Every row gives one point. Each copy is the shape, with its points in the same order, turned, moved and blurred by noise. Is it also mirrored, or only turned?

Shape (9 x 3):
[[-42  -3  -6]
 [  4 -14  20]
 [ 37  36  15]
 [ -4 -26 -41]
 [-17  28 -41]
 [-45 -49 -43]
 [ 26  17   3]
 [-30   0 -39]
 [  5  41  -3]]
Copy 1 (9 x 3):
[[ 32  -3   9]
 [-21 -13   6]
 [-38  58   7]
 [  4   1 -41]
 [ 28  35 -21]
 [ 40 -39 -27]
 [-25  29   3]
 [ 33   9 -22]
 [ -3  50  16]]
Copy 1 is: mirrored
Copy 2:
[[-34 -20  37]
 [  0  19  20]
 [-26  50 -22]
 [  4 -33  -6]
 [-52 -27 -18]
 [  4 -66  30]
 [-17  28 -15]
 [-34 -40   4]
 [-49  22 -14]]
Copy 2 is: only turned

Shape, 8 rows:
[[ -1  -6 -25 -42]
 [  8  52  -8 -17]
 [-40  -3  62  30]
 [-29 -41  17 -21]
 [ 29 -27   7  13]
 [  9  18 -11 -21]
 [ 18  15   0  17]
 [ 67 -27  33  13]]
Copy 1, 8 rows:
[[-36  -6  -5 -50]
 [ 14  31  15 -20]
 [-34 -12  17  70]
 [-67 -26   2   0]
 [  1 -46   6  -1]
 [ -2   5  12 -30]
 [ 13 -15   4   4]
 [ 17 -77  35  -4]]
Copy 1 is: only turned
Copy 2 (8 x 4):
[[-26  -9 -13 -27]
 [  2  19 -56  -3]
 [ -3 -15 -11  93]
 [-35 -27  20  25]
 [ 27  -4  24  11]
 [ -2   5 -27  -8]
 [ 30  -1 -19  15]
 [ 45  30  44  17]]
Copy 2 is: only turned

Shape:
[[ 16   4  -2   1  -2  32]
 [ -4   2  48  36  -1 -12]
 [-17 -14 -13   8  -4  26]
 [-28  -8 -51  -4 -46  23]
 [-22 -54 -57  17 -12 -33]
 [-26  20 -45  -3  -4   8]
 [ 28   1 -24  16  10  26]
 [ 28  14  32 -10 -10   0]
 [-12  -2  80 -13  14  -8]
 [ 88   7 -35  16 -40  -4]]
Copy 1, 10 rows:
[[ 12  34  23 -21 -11  23]
 [ -9   0  21  29  10  -9]
 [ 17   9  19 -38  12  16]
 [ 43   7  27 -80  12 -10]
 [ 36 -29 -42 -62   4 -12]
 [  0  29   2 -68  23  -9]
 [ 24  46  -3 -22  -9  24]
 [-14  22  34   4 -37  -6]
 [-50 -19  42  22 -13  13]
 [ 54  61  -8 -18 -64 -30]]
Copy 1 is: mirrored
Copy 2:
[[ 25   1  19  -7  -7  11]
 [-33   6  29 -19   1 -38]
 [ 17 -28  24   9 -17   4]
 [ 51 -31  27  24 -57  -5]
 [ 48 -39   6  74  -4 -35]
 [ 23   2  20  38 -56  10]
 [ 42  16  27   8   1  15]
 [  8  21  -4 -30 -10 -22]
 [-54 -15 -16 -47  -1 -23]
 [ 84  61   8  -3  -1 -39]]
Copy 2 is: only turned
Copy 3 (10 x 6):
[[-19 -13 -19 -15   4   2]
 [ 21  29 -30  -9  39 -22]
 [-34  -3 -12  18   9   0]
 [-37 -14 -10  55 -33   1]
 [ -2 -35  36  63  13 -29]
 [-27   1  15  23 -22  25]
 [-11 -38  -6  -9   8  20]
 [  6   3 -21 -42  -7 -18]
 [ -9  50 -16 -49  28 -51]
 [ 40 -76 -21 -14 -35  10]]
Copy 3 is: mirrored
Copy 4, 10 rows:
[[  1  -9  -8  -4 -22  24]
 [ -9  31  22   9  39   5]
 [ 14 -24 -10  -1  -2   8]
 [ 21 -30 -40  -5 -28 -47]
 [ 36 -49  29 -34  -3 -54]
 [ -9 -29 -29 -33  -5 -22]
 [ 20  -7  -5 -34 -21  27]
 [-25  23  23   8 -22  18]
 [-44  -2  36  42  25  29]
 [ 25  48  24 -50 -75  -2]]
Copy 4 is: only turned

Shape (11 x 8):
[[ 20  20 -12  20  -3 -42  -4   8]
 [ 31 -13   8  -2   8 -31  20   7]
 [ -8  36 -28   9  46  15  16 -31]
 [ -2  23  48  26  49  84  19  18]
 [ 21 -75 -33 -57  39 -11 -22  16]
 [ 14  -7  55  17  20  62  17  -8]
 [ 12  14 -30  -9 -14  15   1   8]
 [-11   2  -6  29  26 -50 -54 -32]
 [ 18 -64 -21  13  -9 -21  21   2]
 [ -8  -7 -20  35   1 -41  14  22]
 [-37  31  16   2   5  -8  20  -5]]
Copy 1, 11 rows:
[[  4  33 -21  -9 -42   1 -12   7]
 [-12  11 -11 -28 -26   7  22  24]
 [ 16  47  18 -19  39  16 -25  -4]
 [  0 -21  39  30  47  75 -29  39]
 [-65  17 -67 -45  41 -22  14  52]
 [-24 -27  33  22  29  60   6  17]
 [ 14  23 -39  12  16  12   9   6]
 [-47  42  -5 -20 -29 -20 -52 -24]
 [-39  26 -13  -3 -14 -27  51  31]
 [ -2  35  -1  10 -37 -29   0  36]
 [ 27 -10  17   3   3 -13 -25  -1]]
Copy 1 is: mirrored
Copy 2 (11 x 8):
[[ 34  37 -38  26 -15   1  -9 -17]
 [ 15  37 -19  46  21 -10  10   6]
 [  9   1 -30 -37  38 -17 -27 -17]
 [-33  49  53 -30  44 -67 -36  -9]
 [ 28  -8  12  48  47  45  -7  72]
 [-28  43  51  -9  35 -39   9 -14]
 [ 45   0   2   2   6 -26  -2   6]
 [  7  32 -32 -10 -20  61 -21 -23]
 [  8 -16  -2  73  12   5  14   2]
 [  4   7 -35  41 -25  -5 -25  -6]
 [-15  23 -31 -24  -8 -32   8   9]]
Copy 2 is: mirrored

Shape, 12 rows:
[[ 20 -32   6 -47   4  21 -26  22  -4]
 [-49  24  36 -32  46  -4   8 -35 -17]
 [-24   2  -2  30   8  20 -18 -63 -19]
 [  6  33   1  41  26  25  22 -46 -22]
 [-23 -39 -39 -13 -47  -9   7  -7 -89]
 [ 23 -25 -27  -6 -26  25  35 -59  -3]
 [-20   1  40  -7 -30 -39  47   9  -4]
 [ 15 -26  60   5   4 -18 -13   5 -14]
 [  0  25 -27 -20 -34  32 -21 -70 -45]
 [-33 -19   6 -23 -12  45  -5  14 -16]
 [-11  -9  -1  45  21 -20 -25   8  -8]
 [ 14 -54  41 -13  -2  12  16  38   2]]
Copy 1:
[[ -9   7  -8  44  -4  -3 -48   4   0]
 [  4 -38  40 -19  15 -40  14  22  43]
 [-26 -13  52 -24 -39  -2  22 -23   3]
 [-18 -36  37 -43  -6  38  23 -14 -11]
 [ 64  -1   7 -10 -66 -28 -41 -38 -36]
 [-39 -26  12 -44 -18  -9 -38 -29 -53]
 [ 13  -3 -50 -41  23 -29  -3 -31  22]
 [ -7 -16 -26  31  13 -10  11 -36  21]
 [  7   9  87 -29 -21   0 -39 -28 -25]
 [ -7 -11   0   0 -37  -2 -46   2  34]
 [ -6  15 -11   8 -26  12  49  -2  -3]
 [-25 -29 -62  25  -5  -4 -32 -16  14]]
Copy 1 is: only turned
Copy 2:
[[  7  37  54 -12   8 -17 -33 -10  24]
 [-38 -13 -10 -52 -18  40 -13 -36 -13]
 [-38 -34 -24  27  18  12  -9 -24   7]
 [-34  -2 -48  21  13  -8  16 -38 -27]
 [ 20   3  24  37  38  59 -15  58 -18]
 [ 32  10 -45  22  38  -2  -9  -3  28]
 [ 19  16 -16 -12 -68  16  -5  25 -11]
 [  5  16  32  25 -55   7 -17 -34   3]
 [  3 -41 -22  13  59  -1 -47  -1 -19]
 [-35  35  14  -4   8   8 -46  16  12]
 [-41  -9  29  28 -22  -8  32  -4   2]
 [  6  70  33  13 -40   2 -20  -8  27]]
Copy 2 is: only turned
Copy 3:
[[-23  22  10  -2  43  17  15  22   4]
 [ 20  30 -19 -46 -52  25   8  -2  40]
 [  1  -3 -62 -39 -17   2 -31 -31   2]
 [ 38 -21 -66 -30 -29  16   2 -19 -25]
 [-65 -31  11 -93   6  -6  -8   0 -38]
 [-20 -57 -52 -24   8  23 -24  35  -7]
 [  2  -9  41 -17 -53  33 -32  22 -26]
 [-10  51   1  -5  -8  40 -22   5 -35]
 [ 12 -25 -53 -78  21 -27 -30  21   4]
 [ -7 -10  19 -34  30  22  -3 -20  19]
 [-19  17 -22   6 -26  -7   0 -41 -35]
 [-23  13  29  14  18  62   1   3 -22]]
Copy 3 is: mirrored

Shape:
[[  34   -9  109    8    8  -29   10   26   -1  -15   39]
 [  13   12  -19    6   -7   13  -23  -47  -21  -25   32]
 [  26  -23  -32   18   -7  -22   27  -24   39   61  -29]
 [ -20    3  -33  -29    3  -18  -13   37  -11   -2  -35]
 [  25   -7  -21   -2   -7   -1    8   18  -17  -21   38]
 [ -53   34  -11   24   11    4   -4    2   -6   63   -1]
 [  35  -10  -12    6   63   48  -17   36  -24  -21   52]
 [  18  -28   21    9  -19  -11  -28   22   -3  -10   44]
 [ -18  -10  -18   14   -9   17   -8    3   28   18    7]
 [  15   56  -24    0   12    4  -19   -5   43   36   -4]
 [ -38   13  -22   21  -14   11   25   22   30   26  -47]
 [  33   -6   27   -1    2   40  -31   36    1  -14   10]
 [ -56  -19  -26  -12   28  -12   -7   16   19  -22   32]
 [   3  -21    8 -116  -17  -25   18  -57   33  -11  -20]
 [   0  -19  -20  -42   10  -23    8  -28   39  -25  -44]
 [  17  -12    5  -13   48   -4  -42  -20  -22   -7   33]]
Copy 1 (16 x 11):
[[-57   2  19 -42  -5 -63  21  54   4  -1 -33]
 [-27 -20  21  52 -20   7   5 -38  30  -9   5]
 [ 61 -27 -27  35   4  21  50  23 -33   7  18]
 [ 25  58   9  17  -6  40  -7   9  20  40  14]
 [-14  23 -16  13 -36  -9  20 -23  25   3   9]
 [ 40 -29   2   5 -16  37 -58  10 -11  24  -1]
 [-34  40 -12   3 -77  17   4 -28   9 -26 -52]
 [-12   9  -1  19 -36 -40  11  23  40   2  -9]
 [ 42   0  -2  25 -18   8 -12  11  10 -23   4]
 [ -2 -10 -13  34 -11  57 -15  33 -18 -23  26]
 [ 70   6 -11 -12  20  44 -12  14  10  -3  16]
 [-23  34 -16  14 -10   1  -1  19  36 -28 -44]
 [ 34  43  51   5 -52  -3 -17 -10   7 -11  21]
 [ -1  64  48  69  68 -27  31 -12 -51   1  46]
 [ 28  43  43  37  26  24  49   2 -14  -5  27]
 [-31  12  37  43 -48   5  10  -4  -2   6 -33]]
Copy 1 is: mirrored
Copy 2, 16 rows:
[[ 61 -27 -60 -16   4 -72 -21 -15  30 -58 -25]
 [ 14 -25  -7  38 -48  -9  33  24  -7  10   0]
 [-35  17  29 -32  49  23  61  -4   4  -9 -43]
 [ 18  -6  18 -28   0  23 -28  -5 -24  43   3]
 [ 36 -23 -34  14 -10  22  19  13  15  14 -18]
 [ 12 -32  27 -20  22  27  27 -23 -59 -27  32]
 [ 36 -48 -72 -38 -35   4  35  42  -1  24  39]
 [ 50 -12 -41   5  -2 -23  11  -6 -12  12 -29]
 [ 19   0  -1   3  22   3  39   4 -38   5  11]
 [ 10  -1  40 -32  -2   0  48 -19  -1  -7  39]
 [  4 -34  49 -18  77  15  10  -7 -24  11   9]
 [ 28 -24 -48 -15   5 -46   8  12  -3  34  22]
 [ 67   2  -1 -19  -7  29  -6  40 -43   2  -3]
 [-35  92  22  15 -12 -12 -55  28   5 -16 -11]
 [ -7  32  45 -21   7  -7 -25  40   1  10 -21]
 [ 19 -17 -34 -25 -61 -14  15  22 -23  -7  -6]]
Copy 2 is: mirrored
Copy 3 (16 x 11):
[[ 13  27  24  73 -17  -2 -47  26 -61  25  45]
 [-27 -56   2   7  -5   7  28   9 -21  -4 -15]
 [  5  25  -2 -47   4 -70   0  23  28  -6  -5]
 [-12  28   4 -46 -18  40  26 -10  24  38  30]
 [-28  -4   6   2  10  -1  24  23 -23  49   1]
 [ 58  17  34  -4   1  20  44  22  57  -3  -3]
 [ -3   4  12  -6  -7  47  20  61 -55  56 -55]
 [ 17 -23   2  18   2   7  12  35 -38  46  30]
 [ 35  15 -12 -18  30  -1  32  24   4   5   2]
 [ 12  -2  73 -45  15 -12  25  18   1 -21  -4]
 [ 36  48  14 -29  38  -2  23 -23  39   5   7]
 [  6  -6  14  -5  25  41 -24  28 -31  37  14]
 [ 16  33  -9 -15  -6  28  78   2 -24   7  21]
 [-88  10 -20 -26  -5  -9   9  20   4 -58  73]
 [-38  35 -13 -53 -14  -6  14 -26 -13 -27  29]
 [ -2 -17   3  -2 -50  33  17  36 -43   4  -2]]
Copy 3 is: mirrored
